Each row of a before or after table is a point. The points were changed in one or more steps. Then noise was added and the rows were shuffled. The steps act on how far a point lies along the listed directions, d1 being the first. Name the steps. A step turns or swaps two directions, mirrors them in a line or flattens them onto one, adds a multiple of one to another, or multiplies one. Angles are multiples of 10 degrees, from the lower direction toward the higher: turns from -170 to 170, lines from 10 to 170 but not 90. Use the fewest steps. Two steps may share a direction if one is a turn and the other turns, adds or multiplies; they go together, in the order done. Otherwise the lowest direction goes first.
In the rows, zero is written as 128.

Directions:
(1): [151 176]
(2): [ 80 151]
Before, 12 rows:
[[167  61]
 [207 142]
 [127 108]
 [113  91]
 [192 120]
 [120 118]
 [154 173]
 [150 167]
 [ 70  87]
 [154 157]
 [ 83 106]
 [115 166]]
After (12 x 2):
[[199 132]
 [ 56  88]
 [177 140]
 [111 165]
 [164 107]
 [ 77 149]
 [141 113]
 [141  52]
 [ 87 147]
 [ 87 136]
 [ 84  80]
 [139 127]]
Steps: swap d1 and d2

Directions:
(1): [148  47 166 119 134 122]
(2): [193 137 135 169  98 168]
(3): [ 81 109 127 142 137 203]
(4): [136 147 160 166 203 122]
Before, 11 rows:
[[ 26 139  88  76 128  79]
 [164 130 157 131 146  99]
 [165 147 128 146 127 120]
 [ 82 142 130 137 134 198]
 [ 76 145 122  89 136  45]
 [131  74 156 140  83 190]
 [154  98 163 175 118 158]
 [ 44 178  46  96  58 135]
 [145 168 150 154 172 117]
 [170 114 174 151 155 105]
 [160 156 136 126 123  86]]
After:
[[130 136 114  97  89  98]
 [ 55 195  70 165 103 214]
 [159 100 156 111 120  73]
 [107  85 169 132 156  95]
 [153 118 140 101 108  90]
 [116 123 117 104 125  91]
 [ 89  70 180 137 162 157]
 [154 192  93 190  76 199]
 [102 164 154 153 189 153]
 [171 175 108 158  51 147]
 [147 160 134 114 138  70]]
Steps: mirror d1 and d2 in the line at 10 degrees; turn d3 and d4 by 60 degrees

Directions:
(1): [100 136 108  85 196 172 160 109  90 111 181]
(2): [121  97 142 143  92 181 162  50 141  86  96]
(3): [150 134 128 187 110  87 156  79  81 159 186]
(4): [174 123  66 181 143 183  73 134 137 114 145]
(5): [147  81 141 110 174 136 107  85 144 214 106]
(6): [123 225 108 146 153 131 153  99 170 151  96]
Before, 13 rows:
[[148  86 108 127 121 101  86 181 110 116 169]
 [117  54 119 131 101 191 136  95 101  52 171]
 [ 75 131 165  78 144 153 167 130 171 101  50]
 [137 128 130 157 104  80 140 173  90  82 170]
 [ 75 131 157  47 159 181 178 102 136  98  80]
 [135  56 148 132  99 142 144  79  80 122 153]
 [114  96 145  82  84 104 107 203 144 105  94]
 [138  39 112 175  99 172  95 133  98  92 156]
 [ 82 134 177  54 162 166 162 135 124  81 108]
 [ 85 163 139 103 130 139 110 177 165 116  78]
 [ 98 108 125  94 175 166 185 105 117 128 150]
 [ 84 111 160  63 142 150 130 135 100 100 131]
 [ 46 170 129  47 181 127 193 104 142 104 113]]
After (13 x 11):
[[ 79 154 133 102 136 174 125 144 162  95  82]
 [127  96  77 109 178 159  94 183  72  91 238]
 [120  72 123 132 137 100  92 203  76 137 188]
 [133 128  83 113 176 231 102 124 150  90 100]
 [127 125  99 139 159 211 105 139 183  88  69]
 [117 126 120  97 184 234 123 124 128  58 128]
 [106  79 156  83 111  87 146 146  99 108 155]
 [108  81 136  85  92 159 126 154 139  73  98]
 [172  68 110 162 112 131  89 132  88 145 169]
 [ 99 125 129 112 149 129 194 124  58  53 202]
 [128 108  99 127 168 175 148 120 129 130 149]
 [106 101 126  96 148 198 110 118 105  79 139]
 [ 87 150  68 104 189 218 157  68 153  67 123]]
Steps: add -1.5 times d5 to d1; turn d2 and d4 by 110 degrees

Directions:
(1): [140 200 106  94 186 112 189 127 112 146 143 125 164 104  97 210  80  89
 131 132]
(2): [148 132  74 133 129 117 164 117  78 100 116  57 128 189  60  89 108 196
 112 115]
Before, 12 rows:
[[119 159 164 103 164 134 110 114 164 170 148 231 135  59 204 215 101  35
  162 152]
 [ 99  29 158 183  58 146  53 113 181 108 121 168  67 148 164  21 211 175
  119 106]
 [ 94 128 167 159 110 162  89 124 162 158 146 194 103  59 175 159 158  64
  107 127]
 [130  97 149 108 115 133 109 128 132 160 132 102 102 152 136  82 160 163
  116 129]
 [119 134 127 108 156 111 141 136 166 126 139 174 147  93 145 197 129  87
  124 125]
 [133  95 124 140 101 128 108 116 142 109 116 106 106 158 138  98 162 173
  137 117]
 [118  19 167 152  55 155  63 129 179 115 106 147  72 138 185  36 199 151
  123 148]
 [129 174 126 137 150 106 158 118 127 134 133 154 141 127 137 161  78  99
  138 110]
 [152  54 130 149  66 137  90 127 134 101  99  76  87 173 140  41 172 201
  143 117]
 [118 127 177 103 111 149  95 155 193 147 137 184 122  87 174 140 129  56
  170 133]
 [126 109 125 124 117 118 100 130 104 122 139  93  98 174 107  77 149 158
  123 113]
 [125 207 165  91 185  92 169 126 163 163 151 183 159  71 164 241 125  49
  141 150]]
After:
[[123 221 152  88 192  85 190 124 150 166 151 172 165  82 145 244 117  53
  134 146]
 [127 103 127 125 115 121  93 135 110 125 136 104  93 171 114  76 151 157
  124 115]
 [147  51 142 151  65 142  75 126 145 107 103  88  78 165 151  45 182 192
  147 120]
 [134  88 128 141  97 130 105 117 142 110 116 114 107 152 144  99 168 168
  137 116]
 [132 174 126 135 149 108 159 120 120 131 127 142 143 134 132 157  78 102
  139 108]
 [125  99 155 107 121 129 104 136 136 162 129 110 100 143 142  84 163 155
  118 129]
 [121 142 175  96 117 144 103 153 195 150 142 185 129  86 167 153 123  47
  171 130]
 [109  26 183 149  58 159  64 133 190 119 112 160  79 117 198  47 200 134
  125 147]
 [ 95 138 163 151 118 156 103 113 161 165 149 193 105  54 164 175 148  56
  110 122]
 [122 141 122 107 160 107 143 142 161 131 143 168 147  99 134 200 122  93
  125 125]
 [ 94  28 170 183  58 144  49 112 195 117 123 182  68 137 181  36 213 155
  126 109]
 [119 170 151  95 180 129 126 115 156 172 143 227 142  59 192 231  88  35
  165 146]]
Steps: turn d1 and d2 by 10 degrees

Directions:
(1): [119  74 128  61 130 201 140 156 116 125 148 152 103  83 160  51 113 167
  99 153  40 135 153 131  88 156  84 128 125 134  69 149 146 221 106 187
  87 117 191 156 143  78 134  99 121 128 148 150]
(2): [139 173 114 156 177  75 182  94 111 132 206 178 119  85 178  93 115 132
 104 138 152 157  86 130 111 118 165  91 183 194 118 103  73 136 194 175
 146 160 111 103 133  80  82  80  76  80  82 147]
(3): [152 105 148 130  95  50 106 177  83  93 156 201 137  84 169 156 113 102
  94 103 159 179  70 131 159 183  87 130  89 137 105 135 123 137 147  93
 102  93 210 105 115 141 100 241 154 131 141 139]
Before:
[[132 118 143 128 100 139  83 161 130 126  64  92 149 164 104 174 141 117
  130 121 140 137 130 143 144 139 100 164 107  90 122 135 152 102 102  68
  109  97 137 134 128 173 134 187 146 143 137 119]
 [143 119 160 123  99 106  94 145 109 132 108 143 134 132 137 168 132 110
  126 122 150 122 130 121 158 149 111 149  90  98 141 146 141 113 122  92
  135  90 151 117 116 156 134 193 155 143 142 110]
 [114 147 150 122 124 112 146 125 122 130 144 123 143 136 132 150 113 121
  131 116 150 136 137 131 122 110 142 145 137 136 142 106 122 109 149 124
  135 120 112 120 117 140 122 137 119 122 133 120]
 [146 139 119 141  97  95  96 146 123 126 109 126 136 142 116 181 141  92
  141  98 173 127 101 121 161 136 124 133  98 108 147 120 141  86 142  84
  130 114 124 121 122 174 158 218 156 147 131 120]
 [105 180 107 161 165 152 176  69 169 168 126  70 142 188  97 105 137 151
  170 138 158 111 162 129 109  68 208 125 177 142 173 104 113  70 142 135
  172 166  19 139 134 130 141  19  97 125  95 110]
 [115 122 120 105 152 169 137 108 136 136 129 135 113 127 138  75 115 152
  117 146  95 114 145 136 100 120 116 136 143 125  98 133 148 150 126 153
  120 147 143 158 153  99 127  89 108 114 132 129]
 [127 138 151 162  93  86  88 144 140 121  85 106 151 143  97 184 146  94
  164 108 179 123 119 135 165 113 122 148  87 106 159 136 140  79 118  51
  139 117 118 129 125 184 138 204 147 151 155 107]
 [124 112 115 107 151 138 152 121 126 129 139 139 125 102 143  94 132 140
  121 139 101 136 128 144 100 120 114  99 144 155  97 112 122 164 148 163
  111 131 127 131 148  90 131 107  98 105 123 139]
 [114 168  95 162 154 141 126  93 158 146  94  74 126 180  75 144 159 124
  163 126 148  77 158 130 151  58 163 120 156 104 170 119 125  62 122 132
  168 144  59 130 125 142 140  81 109 127 102 108]
 [109 182 112 185 157 124 142  51 152 147 107  63 126 192  84 172 145 119
  167 116 151  96 153 120 140  76 185 127 170 113 191 100 117  41 151 109
  167 155   7  98 127 157 132  47 101 123 100  94]]
After (10 x 48):
[[123 169 126 188 131  67 124  86 117 124 126 119 136 155 113 191 134 101
  145 101 174 134 115 125 164 116 155 128 142 120 175 102 113  46 166  85
  144 125  63  81 114 161 115 128 120 126 110 103]
 [127 110 118 105 149 132 152 125 120 128 142 145 128  95 145  96 131 137
  117 132 103 144 124 145 105 123 109  98 141 154 100 114 121 162 150 162
  112 127 135 126 144  92 130 116  99 108 122 140]
 [124 141 147 164 106 109  98 129 154 130  77  88 151 154  88 175 150 101
  173 114 171 107 132 135 159 100 135 149  96 103 166 135 142  76 114  61
  144 125  98 136 126 180 143 176 139 148 152 106]
 [132 122 140 129 106 153  88 148 139 138  58  77 147 170  97 171 144 122
  135 127 135 127 138 140 141 127 110 161 113  89 125 134 152 100 102  71
  116 102 123 137 131 170 140 166 141 144 135 119]
 [126 159 124 157 137  79 157 116 129 135 149 135 147 150 135 133 124 125
  140 118 183 156 108 132 135 119 168 128 144 151 153 115 105  78 159 102
  148 134  95 120 124 143 114 121 118 126 106 120]
 [119 118 125 109 140 149 130 120 123 126 136 151 118 121 149  83 114 144
  109 139 103 127 129 136 109 133 105 137 132 127  94 135 147 151 131 148
  114 134 162 154 148 103 120 116 116 110 136 131]
 [116 145 149 121 123 113 147 124 126 130 144 117 139 139 134 150 115 120
  130 113 149 134 139 130 121 108 144 148 138 134 145 103 124 109 150 125
  136 119 113 123 116 141 122 137 120 122 132 121]
 [131 153 105 166 135  93 111 123 131 123 113 123 132 151  99 162 148 103
  140 110 162 107 120 132 165  94 136 121 132 113 158 125 121  67 132 109
  149 122 112 118 115 150 124 152 126 127 106 114]
 [134 125 152 123 117 134 101 129 124 147  94 116 130 152 125 159 137 119
  138 132 141 106 153 122 145 127 125 151 103  92 146 142 146 107 115 103
  146 106 120 125 122 155 146 150 147 140 141 107]
 [139 146 113 140 108 123 101 132 136 139  98  97 135 159  97 172 146 105
  149 102 160 116 117 120 150 116 137 136 116 103 155 117 141  82 133  94
  140 129  99 130 126 170 170 179 147 145 128 116]]
Steps: multiply d3 by 0
